Each row of a before or after table is a point. One or more steps were done to the points. Then noise was added and the rows were shuffled. The steps act on how far a point lies along the listed directions, d1 being the first. What was done? A step turns or swaps two directions, mirrors them in a line or flattens them onto one, adds a multiple of one to another, or multiplies one. Angles are multiples of 10 degrees, from the lower direction toward the higher: turns from -170 to 170, lines from 10 to 170 but not 90. Use the fewest steps. Two steps may share a direction if one is a turn and the other turns, adds or multiplies; they go together, in the order done. Otherwise the lowest direction goes first.
In the rows, zero is written as 128.

Directions:
(1): [ 91 102]
(2): [154  91]
Before (8 x 2)
[[117 120]
 [156 107]
 [ 94 204]
 [125  96]
 [ 99 160]
 [116 126]
 [ 97  98]
 [ 77 118]]
After (8 x 2)
[[ 96 131]
 [160 158]
 [106  99]
 [204 162]
 [121 140]
 [125 140]
 [117 179]
 [ 98 160]]
Steps: turn d1 and d2 by -90 degrees

Directions:
(1): [134 103 123 187 105 165]
(2): [104 181 102 166 132 106]
(3): [112  79  97 137 130  80]
(4): [132 125 191 157 142  96]
(5): [165 140 128 123  67 100]
Before (11 x 6)
[[155 167 110 110  87 140]
 [160 119 160 173 125 134]
 [177 134 154 151  56 154]
 [130 100 147  88 131 139]
 [113 195 151 158 146 120]
 [ 85 128 113 201 145 104]
 [134 108 154 169 136  67]
 [111 132 116 139 108 127]
 [121 100  85 151  70 125]
 [ 81 137 113 116 192  82]
 [138 181  77 145 123 151]]
After (11 x 6)
[[111 191 119 154 132 105]
 [ 94  75  90 154 120 155]
 [138 121 159 167 164 143]
 [133 114 149 188 121 203]
 [132  89 159 169 147  85]
 [122 174  52 149 134 154]
 [124 140 111  94 129  46]
 [145 116 165  95 114 131]
 [143 153  99 153  94 167]
 [103 125 110 142 119 132]
 [ 77 122 108 151 173  83]]
Steps: turn d1 and d5 by -70 degrees; turn d2 and d3 by 20 degrees; add -0.3 times d2 to d4

Directions:
(1): [190 119 112 100 152 149 106 100 135 111 114  63]
(2): [155 167 144 105 153 168 168 171 149 109  89 160]
(3): [ 91  69 131 103  99 158 165 151  99 102 105  96]
(4): [158 107 112 139  96 125 152  62 123 103  94 179]
Before (14 x 12)
[[130 158 139 147 116 129 148 100 128 130 107 206]
 [106  99 139 145 121  83 109 108 112 144 150 136]
 [139 126 142  97 141 172 131 164 147  96 114  93]
 [ 89  79 101 127  76 116 125  91 113 116 123 129]
 [ 80  70 119 134  66 112 147 108  93 118 125 135]
 [161 100 104 153 117 124 127 103 120 119  93 164]
 [102  68 116 129  70 117 199  84 103 103 112 156]
 [154 129 134 108 137 188 182 138 146  85  54 148]
 [122 150 132 153 123  77  97 131 124 154 165 157]
 [140 141 130  84 145 181 141 164 138 106 107  96]
 [ 88  79 104 163  77  84 126  74  82 109 118 150]
 [152 164 155  87 163 165 139 192 133  92 104 110]
 [125 110 105 161  98 105 121  45 133 136 108 157]
 [ 89  71 124 157  64 107 133 111 114 129 155 140]]
After (14 x 12)
[[ 85 134 162 131 146 102 128 179 123 150 149 138]
 [104 173 150 125 138 133 199 194 148 132 126 178]
 [ 78 169 147 132 127 125 146 205 135 146 140 164]
 [177 100 114 118 118 136  97  67 138  94 120  91]
 [ 91 159 157 144 111 142 169 150 121 134 105 222]
 [ 93 166 132 112 142 142 127 192 155 137 132 131]
 [185 119 114 128 127 157 150  63 146  89  67 152]
 [ 71 186 151 136 161 132 149 233 126 133 123 154]
 [184  93 112 124 105 110  99  42 100  82 110 116]
 [108 176 144 114 164 162 151 188 162 141  98 129]
 [ 79 139 146 144 109  91 132 177 113 149 157 164]
 [ 73 153 162 149 117 127 145 220 143 150 167 162]
 [180 108  97 110 112 142 107  49 134 100 117  98]
 [159 134 123 133 157 155 133 173 136 121  88 147]]
Steps: multiply d1 by 2; swap d2 and d4; multiply d3 by 0

Directions:
(1): [197 173 134 121 188 120 135  89 119  91 132 104  98 145 120 115 156 149
 125 204 118 148 154 143]
(2): [163 196 133 125 120 127  99 209 157 112 137 113 130 146 171 154 105  68
  93 130 118 126 129  96]
(3): [135 154 140 120 141 127 104 123 143 179 116 133 156  58 136 129  71 146
 127 149 204 149 185 141]
Before (11 x 24)
[[108  94 134 134 106 126 132 136 146 124 131 139 127 158 109 137 135 123
  126 104  92 122 106 116]
 [142 175 121 106 130 125 101 129 161 166 122 149 156  76 155 136  86 141
  122 124 179 133 166 140]
 [153 164 129 135 146 126 114 121 131 148 127 131 127  93 133 124  88 131
  126 135 151 145 146 144]
 [ 70  82 137 128 100 132 130 125 130 192 108 149 168  74 120 127  87 138
  157  98 170 125 140 127]
 [136 147 140 121 132 121 113 128 123 128 125 127 131 106 119 123 107 141
  126 137 149 141 135 134]
 [146 132 132 128 142 124 134 141 123 115 136 109 135 136 138 131 127 116
  117 138 118 127 121 127]
 [ 98  55 122 128 109 137 174  65 103 104 132 134 117 149  88 105 180 160
  166 105  87 113  85 134]
 [ 99  71 133 117 155 124 151   7 107 173 119 146 126  58  66 109 112 216
  168 148 171 150 155 186]
 [ 55 101 123 148  81 155  99 178 151 176 120 138 184  90 148 153  80 106
  134  52 169 105 111  99]
 [131 142 130 132 135 112 103 139 122 114 131 115 134 105 134 127 122 118
  114 140 153 141 142 136]
 [124 128 124 123 129 125 137 146 127 156 112 122 138 113 135 136 112 111
  123 125 136 127 126 128]]
After (11 x 24)
[[ 82  35 113 133  85 142 183  86 104  83 137 137 103 180  87 113 204 136
  164  75  51  98  45 124]
 [ 69  65 120 132  78 133 147 153 122 137 123 139 137 155 121 131 144 107
  152  68  85 102  71 101]
 [106  87 128 135 102 123 136 146 137 100 139 134 114 185 110 137 155 110
  123  98  63 112  84 107]
 [148 171 135 138 152 127 110 116 134 154 122 132 132  72 132 122  78 140
  127 141 168 150 159 150]
 [ 71  40 126 121 125 126 157  31 104 167 124 155 124  77  67 111 117 195
  168 103 150 138 116 172]
 [137 148 131 130 145 118  97 133 121 121 131 116 134  96 135 122 115 124
  113 141 163 139 155 136]
 [145 139 135 127 146 121 126 131 126 125 134 109 138 119 132 130 113 125
  118 144 140 137 143 132]
 [ 70  88 108 151  69 156 129 210 140  93 139 126 142 202 148 158 161  62
  121  34  59  82  33  67]
 [139 152 142 129 137 121 113 120 122 131 121 128 132  94 114 120 101 147
  126 140 158 143 139 143]
 [125 133 125 126 127 127 144 148 124 149 112 123 130 127 131 135 125 111
  122 131 122 122 120 127]
 [146 180 120 105 131 129 101 126 162 163 119 151 147  80 158 132  85 140
  124 131 182 138 169 142]]
Steps: turn d1 and d2 by -20 degrees; add 1.5 times d1 to d3

Directions:
(1): [133 121 124 169  79 108 107 154 170 109 102  62 114 108 144 141 119  91
 122 173  82 161 122 157 108 142 133 126  79 103  94 117 129  63 154 133
 112 130 114 116 148 126 154 108 115 163  91 105 178  83 146  28 130 163
 146  86  79 130 124 172 120  83 179 129]
(2): [132 157 170 120 118 207 113  83 102  98 147 162 155 136 102  58  44 114
 105 165 108 156 140 127 122  76 141  72 119 186 129 126 129 125  95 114
 118 167 119 161  82  92 140 109 157 152 103 107 130 162 174 107 162  80
 141 106 125 158 167 158 107 144 156 139]
(3): [129 161 145 195 127  93 127 116 125 115  84 120 119 141 154 164 158 144
 143  73 199 119 149 141 160 119 100 139 113 161 106 111 107  93  88 133
 124 124 196 151  90 123 158  82 156  67 146  81  99 150 190  90  77  69
  81 104  89 115 141 135 147 134 132 148]
(4): [147 141  73 104 143 107 164 153 151 119 143 125 155 109 139  44 134 168
 157 118 122 150 174  97 153 102 122  94 157 110 106 125  79 110 139  59
 123  51  96 129 101 133 103  93 108 129 129  85 135 126 133 153 137  96
 121 139  53 171  51 130 126  83 125  92]
(5): [141 121 138  91 144  68 139  95 164 119 137 137  99 109  80  94 168 133
  94 209 147 115 111  84 110 172  93 129 132 107 134 116 136  94 147 142
 172 122 105 137 104  93  65 157 136  97 155 178  67 110 190  67 174  73
 131 127 123  98 139 127 165 133 144 128]
(6): [104  92  87 151  75 137 152  73  79 123 124 144 190 110  75  88 126 146
 193 100  78  98 144 133 132 189 148 125 168 115  92 117 135 107 148 147
 150  99 165 170 116 146 116 144 181 139 127 114 121 137 133 106 141 206
 104 131  89  79 174 153 148 157 104 118]
Before (11 x 64)
[[116 117 126 137 116  84 125 109 118 126 115 109 116 115 138 146 146 125
  125 111 140 107 120 120 149 142 124 147 131 106 119 131 130 130 121 134
  127 116 143 118 131 146 125 126 138 115 137 120 120 119 138 140 105 150
  102 124 121 114 125 125 147 133 111 114]
 [154 172 144 144 136 103 123 134 162 102 124 101  95 118 141 114 154 131
  123 122 179 141 133 112 151  99  87 130 110 138 112 106  98  97 121 105
  124 120 120 113 121 108 139  96 125 121 132  94 118 114 169  92 102  63
  115 107  85 148  85 144 143 107 150 136]
 [116 143 161 102 141 151 131 109 113 139 129 151 129 145 125 150 121 127
   97 123 128 106 113 118 131 141 138 137 115 140 137 129 155 167 138 135
  132 157 128 139 110 122 135 152 136 128 141 153 106 130 124 139 133 127
  128 137 168 107 161 129 103 162 114 137]
 [139 143 127 155 123 112 122  98 146 104 117 108 111 116 116  96 119 125
  101 171 144 155 144 123 114 130 103 104 101 140 118 111 101  76 107 117
  134 120 113 138  77 105 125  97 135 106 115  90 116 124 186  61 133  76
  119 107  80 145 133 138 151  98 166 127]
 [135 142 103 165  91 121 134 104 108 102 101 123 164 119 124  66 120 150
  183  89 112 146 164 144 153 118 128 104 129 125  83 117  94  88 117  82
  121  83 159 172  88 148 145  79 142 126 119  61 134 134 175  91 114 115
  115 117  20 134 113 152 141 125 135 126]
 [112 126 130 163 117 163 123 109  96 139 118 141 124 148 134 165 118 126
  143  92 141 131 110 134 108 138 154 161 125 134 140 129 146 141 116 167
  124 152 144 120 156 131 142 131 142 139 128 132 123 132  92 145 107 150
  120 136 164 122 156 121 120 153 115 139]
 [117  85  33 111 109  99 175 148 113 154 146 132 177  90 120  72 160 152
  201  78  80 104 160 117 147 165 141 128 189  70  99 130  93 131 184  75
  140  21 104 116 130 176  92 140 126 135 119 114 135 105  70 200 129 216
  118 171  62 133  72 127 145 106  69  83]
 [ 98  80  39 134  89 107 153 100  83 152 121 136 163 109  87 127 170 161
  202  73  95  67 145 127 145 206 155 151 179  78 108 139 135 130 162 125
  150  73 151 138 148 179  99 158 139 120 151 135 125 130  63 156 118 242
  117 155 116  68 135 121 151 150  79 101]
 [119 112 111 132 114 141 138 131 120 131 127 135 146 126 115 126 117 127
  150 127  85 121 126 123 123 144 119 149 135 119 130 131 146 119 144 138
  140 111 141 126 124 138 118 146 139 150 130 148 132 132 125 124 145 183
  131 123 120 100 118 149 129 147 112 134]
 [138  99  89 150 101 121 142 140 121 140 132 109 143 133 134 113 130 134
  163  91  85 131 146 124 130 149 151 128 155  94 113 137 135 121 161 130
  135  94 126 126 152 163 152 139 114 150 120 113 148 117 103 149 118 176
  123 128  99 110 108 143 130 108 121 105]
 [127 106 118 155 125 107 127 147 145 136 122 109 117 132 118 149 149 107
  118 133 118 125  94 149 118 144 135 149 108 126 143 112 146 133 155 127
  132 125 134 104 142 124 130 120 125 136 119 136 136 103 123 115 121 161
  141 121 136 114 146 132 132 115 135 122]]
After (11 x 64)
[[118 132 131 173 105 173 117 123 110 130 114 121 122 145 149 159 100 114
  140 104 123 153 114 144 105 120 160 148 107 134 132 127 141 126 117 154
  110 151 129 112 161 131 157 113 133 156 109 115 150 122  93 127 111 155
  129 119 145 143 144 133 107 131 137 138]
 [137 115 147 151  97 142 124  80 106 119 134 138 133 143  96 102 103 113
  127 140 101 127 130 117 115 150 139 113 137 138 122 127 157 108 134 159
  152 147 142 157 117 123 149 149 153 133 124 132 107 140 169  93 144 124
  123 108 123  95 176 159 140 144 143 131]
 [126 158 137 135 128 137 130 157 140 131 106 106 129 140 172 161 124 127
  115  95 123 134 134 140 147 114 143 134  92 129 113 127 127 140 141 104
  103 128 128 124 121 140 167 111 111 137 119 102 149 112 114 126 102 132
  125 117 118 135 112 144  89 115 132 128]
 [124 125 169 144  76 126 110  57 129  98 126 136 127  98  66  69  98  80
   99 220 100 127 119 126  99 158 112 100 102 144 104 102 139  56 141 141
  159 144 121 159  68  80 106 137 185 121 102 142  86 113 231   7 180 102
  137  91  83 102 204 190 158 142 164 147]
 [114 127 123 165  47 174 101  71 106  92 112 112 149 109  80  81  64  94
  133 184  59 137 140 151 112 141 159  87  95 142  91 124 141  61 131 124
  124 147 129 160 103 113 144 114 157 164  91  99 160 128 164  11 161 167
  152  77  84 108 190 195 123 129 178 131]
 [124  82 106  96 104  80 133  94 124 136 127 133 123 109  71 110 170 128
  147 166  87 107  97 119 102 204 125 153 144  64 123 126 150 118 173 141
  169 110 118 138 147 148  78 177 126 135 143 180 101  90 131  94 161 178
  148 152 107  72 142 119 167 156 115 128]
 [121 128 123 154 108 146 133 127 120 120 114 130 148 130 126 123 108 124
  151 121 100 130 138 131 130 125 114 138 120 137 117 123 137 102 125 132
  132 117 157 136 105 129 133 125 148 141 123 122 134 141 155 101 134 155
  122 104 102 107 127 161 127 143 124 141]
 [125 124 123 145 133 154 137 118 107 130 138 149 153 140 105 102 110 126
  132 106 119 128 118 141 133 110 146 119 132 161 146 113 137 155 131 106
  126 123 144 131 109 118 132 105 147 136 117 116 127 143 130 153 125 137
  131 127 132 132 158 133 122 134 122 119]
 [118 119 137 111 106 137 117 103 112 116 137 119 132 112 122  98  90 110
  108 150  96 130 120 115 133 118 142 115 126 118 126 137 138 137 124 122
  120 134 110 123 128 132 123 129 136 154 112 123 143 120 133 140 139 153
  130 121 129 140 134 137 126 130 127 108]
 [143 131 122  68 157 123 141 120 138 131 172 143 112 112  97  91 158 141
  124 140 143 111 109  84 129 136 104 138 159 105 148 124 124 161 154 118
  151 118  79 102 150 121  88 165 117 144 148 163 102 113 103 172 145 118
  140 160 150 129  88 109 145 138 107 120]
 [129 103  69 101 152  93 157 114 126 146 145 133 128 113 104 104 167 159
  138 127 133 115 137 102 121 172 115 136 162  90 141 128 105 139 142 115
  154  77  96 115 117 147  81 150 113 106 142 135 105 120  96 171 135 147
  117 167 117 125 100  87 161 113 100 101]]
Steps: mirror d1 and d6 in the line at 70 degrees; turn d2 and d3 by 160 degrees; swap d4 and d5
